Rows are points. Each copy is the shape, with its points in the same order, turned, moved and blurred by noise. Is it also mirrored, or only turned?
In the rows, 128 means zero.

Shape (7 x 2):
[[ 81 168]
 [ 97 128]
 [165  97]
 [155  84]
 [ 94 147]
 [ 79 141]
 [130 179]]
Copy 1:
[[171  67]
 [136  93]
 [112 157]
 [ 92 153]
 [154  80]
 [146  63]
 [184 115]]
Copy 1 is: mirrored
Copy 2:
[[175  99]
 [135 111]
 [105 177]
 [ 87 163]
 [154 109]
 [153 101]
 [185 144]]
Copy 2 is: mirrored
Copy 3:
[[148 191]
 [147 150]
 [102  93]
 [120  85]
 [142 170]
 [156 174]
 [ 91 177]]
Copy 3 is: mirrored

Shape:
[[ 88  40 100 116]
 [ 72 130 130 153]
 [193 176 117 140]
 [113 157 165 113]
 [ 90 170 119 111]
 [138 106  98  88]
 [152 159 170 151]]
Copy 1, 7 rows:
[[ 86 126  67 198]
 [ 91 143 161 175]
 [208 127 160 115]
 [115 153 157 112]
 [ 96 111 173 124]
 [132 100  92 141]
 [157 175 172 121]]
Copy 1 is: mirrored
Copy 2, 7 rows:
[[188 126 167  48]
 [ 93 122 161  97]
 [135 126 108 212]
 [ 97 120  92 126]
 [ 96 166 122 116]
 [179 156 119 110]
 [107  87 102 165]]
Copy 2 is: mirrored

Shape, 11 rows:
[[109  87 113 107 153 141 115 104]
 [ 93 117 155 170 127 129 122 146]
 [130  97 160 249 135 128 139 118]
 [127 119  99 161  97 136 104 167]
 [117  98 152 112 101 146 150 151]
 [217 129 152 138 120 151 110  58]
 [ 97 103 138 122  95 135 106 114]
 [159 115 100 108 105 132 144 152]
 [207 112 175 110 217 179 107 123]
 [ 92 141 137 129 116 192 148 136]
 [103 230 115 145 156 137 143 163]]
Copy 1, 11 rows:
[[ 78 129 145  98 152 113 130 127]
 [137 126 105 111 156 184 129 111]
 [166  89 154  97 160 208 113  53]
 [122 104 105 148 146 156 184  98]
 [127  99  99 108 153 131 134 166]
 [134  75 139 136 112  62  83  61]
 [ 88 101  85  89 151 133 129 115]
 [131 102 126 132 122 105 179 136]
 [140 141 184 186 169  76  62 120]
 [ 99 100 115 139 115 176 111 160]
 [148 190 105 160  64 182 138 132]]
Copy 1 is: mirrored
Copy 2:
[[151 130 112 108 151 149 161 114]
 [157 154 146 187  97 130 132 103]
 [208 190 201 188 113  93 126 116]
 [161 142  97 159 125  93  95 114]
 [140 159 128 134 135 166  84  84]
 [103 193 172  99 211  75 149 121]
 [131 148 118 121 111 123 135  76]
 [125 135 112 122 155 127  72 127]
 [108 194 144 157 245 167 170 156]
 [119 113 127 167 156 138 119  56]
 [ 87  78 147 234 126 111 134 146]]
Copy 2 is: mirrored
Copy 3 (11 x 8):
[[141 109  95 133 166 127 162  97]
 [155 136 127 179 163 137  94 132]
 [121  95 127 234 158 147  52  94]
 [168  97 153 181 132 147 139 148]
 [121 113 131 122 161 140 117 161]
 [ 74  92  79 164  54 126 130 100]
 [126 138 107 164 161 144 155 147]
 [132  88 164 123 120 128 149 139]
 [148  63  45 101  82  99  86  83]
 [149 134 121 120 146 197 112 131]
 [205 181 173 127  89 160  95  91]]
Copy 3 is: only turned

Shape (15 x 11):
[[122   8  90  81 202 138 150  62  66 112 212]
 [214 126 172 150 151 142 156 119 178 183 176]
 [120  88 117 175 156 141 151 140  91 117 123]
 [160 122 148 117 131 168 151  55  84 156 121]
 [139 154 116 131 146  64 123  99 157  94 101]
 [135 125 128 126  92 194 136 104 142 112 143]
 [ 82 110  96 135 119 180  91 138 180 165  65]
 [ 71  92 143 138  91  93 109 104 165 100 121]
 [114 145 117 130 122 115 139 137 164 144 107]
 [ 84 113 128 170 107  95 106 124 172 160 135]
 [ 55 121 101 168 121 117  75  71 143  83 176]
 [ 42 137 143 125 152 136 137 110 165 111  79]
 [128 140 167 121 140  75  58 164 147 140 107]
 [188 107 150 136 120 145 137  54 143 134 140]
 [154 152 129 111 117  96 169  85 150 150 173]]
Copy 1:
[[194 207 124  75 104  68  13 186 186 139  72]
 [ 39 130  74  94  43 104 105  95 167  97 133]
 [142 109 146 132 106 138  91 153 145 130 123]
 [113 112  82  98 151  91 123 132 193 141  92]
 [142 159 121 103  84 152 199 140 138  71  90]
 [133 117  84 161 106  74 145 110 141 146 117]
 [140 108 198 124 125  71 182  72 115 134 157]
 [155 157 120 123 123  91 172 151  76  73 130]
 [120 147 137 120 110 139 169  93 114 112 126]
 [136 130 128  85  99 109 159 115  74  91 160]
 [212 117 111  88  80  77 165 162  66 115 103]
 [133 131 179 127 141 102 171 112  77  97  69]
 [ 77 167 151  87  86 130 211 171 106 119 141]
 [110 127  66 103 105  76 137 132 187  91 114]
 [110 169  52  85  97 134 134  97 135 107 100]]
Copy 1 is: only turned
Copy 2:
[[153  81 134  53 249 185 160 235 137 158  48]
 [143 126 214 153 156 144 164  96 120 195 165]
 [136 149 126 127 157 144 126 137 183 101  87]
 [184 150  92 103 163 165 160 123 137 185 139]
 [129  97  95 143 100  91 175 126 100 119  98]
 [117 137 108  98 137 127 130 158 175 166 168]
 [ 53 183 117  60 100 138  91 107 110 123 140]
 [ 84 157  97 127  83 115 144 198 110 126 108]
 [ 85 130 108 131  85 126 128 110 113 145 121]
 [ 71 169 135 158 109 119 111 154  99 142 103]
 [ 80 134  76 142 169  85 107 214  96 113 121]
 [ 71 130  70 119  95 166 152 144 111  79 135]
 [147 118 159 136  58 122 101 144  60 111 123]
 [155 154 138 106 151 113 185 149 125 188 150]
 [122  95 116 160 133 135 164 131 121 209 117]]
Copy 2 is: mirrored
Copy 3:
[[119  65 196  31 115 109  99 187 237 165 152]
 [ 96 118 120 119 106 140 161 129 129  26 202]
 [107 131 167 111 146 105  76  97 150 116 123]
 [137 116 127 128  70 134 115 101 162 141 190]
 [124 146 137 142 139 127 111 182  55 145 143]
 [151 120 139  74 110 156 138  74 106 119 138]
 [188 178 101  90  87  83 121  97  97 100  66]
 [149 143 129 104 179  86 165 129  95 163 114]
 [110 167 131 123 110 115 138 126  81 116 107]
 [132 186 115 115 172  97 166 131 117 113 106]
 [163 170 114  59 205 153 125 147 126 177 119]
 [117 149  81  86 122  74 114 110  75 178 103]
 [131 116  92 179 156 120 142 166 100  99  78]
 [156 116 141 113 107 136 143 124 127 110 209]
 [ 91 144 147 112 107 157 173 157 109 128 178]]
Copy 3 is: only turned
Copy 4:
[[200  80 204  72  82 195  88 126  61 191 200]
 [132  50  77 117 108 166 147 195 181  78 168]
 [161 134 164 115 162 119 116 137 133 118 170]
 [162 144  88  66 109 178 127 116 155 125 175]
 [ 98 111 110 157 107  93 139 104 171 170 139]
 [161 162 122 110  81 149 124 141 152  78 111]
 [122 161 155  55 127  83  97 152 200 114  67]
 [156 104 149 118  97  81 135  65 154 117  86]
 [130 116 103 121 127  87 126 147 166 131  99]
 [130  77 124 104 117  62 101 110 161  90  99]
 [120 113 172 142  84 114  53  57 124 104 105]
 [140 132 138 116 161 116 109  87 183 156  64]
 [ 59  89 129  96 125  85 179 114 139 118 109]
 [152 106 103 104  67 162 133 125 189 103 176]
 [152  76  62 134  79 140 121 139 140 136 140]]
Copy 4 is: mirrored

Shape:
[[ 74 118 177  93 166  97  90 141 175 172 118 139]
 [160  80 162 106 107 116  84 106 170  84 153 161]
 [154  79 123 159 128 163 103 169 102  80  97 149]
 [ 79 157 175 166  95  91 118 151 151 158 143 134]
 [144 146 118 106 178 148 179 136 199 138 191 174]
 [152 111 151 128 182 150 143 186 153 127  96 156]
 [154 167 118 123 107 113 134 111 185  71 177 186]
 [184  99 114 111 129 161 118 108 116 173 115 106]
 [128 157 106 123 154 152  82 106 114 100 161 128]
 [179  88 116 103 117  93 174  98  96 153 176  99]
 [169 187 112 134  92 117 172 198 187  86 168 141]
 [152 104  85 169 167  89  80 150 180 155  95 114]
 [ 76 162 130  85 158 144  85 146  96 168 140 128]
 [ 89 154  87 146 132  74  97 156 168 163  95 186]
 [144 133 178  89 150 146 120  82  87 118 128  92]
 [ 75 114 131  59  92 156 176 104 174 133 125  82]]
Copy 1:
[[154 121 171 151  52 111 137  64 191 100 147 137]
 [171  65 143 101 144 102 107  78 189 175 173  99]
 [126 141 134  94 157 123 127  77 128 166 125  32]
 [152 115 155 132 131  78 197 106 176  84 113 139]
 [129 103  97 123  61 122 147 139 184 211 110 163]
 [141 157 125 126  77 152 152 113 161 167 133  66]
 [147  62  80  99 155 128 153 105 201 187 122 152]
 [134 153 125 132 124  94  52 141 144 143 143  99]
 [104  84 106  94 129 130  91  90 133 126 111 134]
 [171 109 150 182 153  90  69 155 126 179 106 138]
 [169  90  31 136 137 110 200 137 165 174 103 113]
 [202 165 119  90  91 109  94  84 185 117  75  89]
 [ 77 112 132 161  82 114 111  77 144  81 115 136]
 [140 154 117 129 115 113 150  55 236 108  64 127]
 [126 106 158 140 136 148  82 125 108 117 177 136]
 [146 156 107 175 118  73 131  76 120 160 191 191]]
Copy 1 is: only turned
Copy 2:
[[142  98 183 133  73 146  94 185 163 127 129 152]
 [ 96 160 124 131  76  77  53 134 122  91 166 137]
 [111 156 118 163 156  96  80  63 162 136 137 142]
 [118 120  91 138 112 162 129 193 171 126 130 101]
 [139 215 166  37  92 123 141 141 147 104 104 120]
 [154 147 163 109 114 132  80  87 167 149  98 137]
 [ 94 195 106  99  76  51 129 143 129  98 132  76]
 [159 171 141 148 118 144 119  96  86 134 180 174]
 [120 168 170 152 145  90 140 144 114 114 169  97]
 [ 72 151 129  83 118 161 134  99  54 135 183 144]
 [108 203  97  84  72 110 136 105 173 156 154  40]
 [111 164 166 195  67 170 135  90 156 108 134 129]
 [147 109 193 136 146 117 148 177 146 172 166 138]
 [120 123 132 172  48 125 188 146 176 130  98 138]
 [140 115 167 126 156 118  75 139  58 135 175 113]
 [189  98 123  60 112 139 143 129 132  71 211 117]]
Copy 2 is: mirrored
Copy 3 (16 x 12):
[[ 68  55 170 112 100 100  80 170  86 119  92  95]
 [ 67 102 151 124 133 154 110 136 137 140 100 205]
 [114 117 118  96 113 180 169 114 180 135  92 122]
 [ 84  95 134 145 186  88 101 159 122  79 131  90]
 [131  93 175 219 116  96  86 115 116 194 105 119]
 [141  83 165 120 105 143 113 150 167 158  94  82]
 [125  87 140 200 171 107 105 112 144 146  83 194]
 [131 152 114 133  83 195  90 135  98 129 126 118]
 [117 125  83 152 117 119 137 142  99 145  70 139]
 [141 146 150 186  94 167 126 159  87 109 177 174]
 [184  70 134 177 215 115 112 107 136 173 135 142]
 [114  67 141 152 142 217 125 153  87 105  62  90]
 [103  91  73 114  89  77 111 154  74 121 113  86]
 [111  22 127 157 145 130  98 109 102  62  74  85]
 [126 174 120 109  77 109 105 190 100 124 107 154]
 [137 157 180 102 121  83  82  88  47 128 139 134]]
Copy 3 is: only turned
Copy 4, 16 rows:
[[ 89  94 110  69 153 154 197 177 154 139 110 173]
 [129 201 141 116 160 155 151 140 176 176  99 116]
 [151 128  74 144 114 161 107 106 131 200  84  93]
 [162 119  78  76 118  93 171 132 143 142 149 184]
 [ 55 118 129 176 144  70 133 178 191 156 153 124]
 [ 92  73 100 142 122 115 149 122 159 174  95  91]
 [107 205 119 172 164  73 154 123 174 144 125 150]
 [145 100 161 127 133 166  65 151 146 128 103 118]
 [ 82 162  97 144 159 163  94 118 127 149 130 160]
 [169 137 176 159 117 135 107 197 117 126 174 100]
 [133 140 135 180 155  17 146 108 133 177 123 144]
 [152  57 116 151 181 170 144  96 176 157 136 162]
 [ 74 100  79 101 151 146 123 175  93 133 113 179]
 [153  81  56 145 185 117 184 135 170 106 108 185]
 [ 90 158 153 107 105 176 114 138  93 120 132 121]
 [116 136 173 141  67 123 151 199 117 152  89 208]]
Copy 4 is: only turned
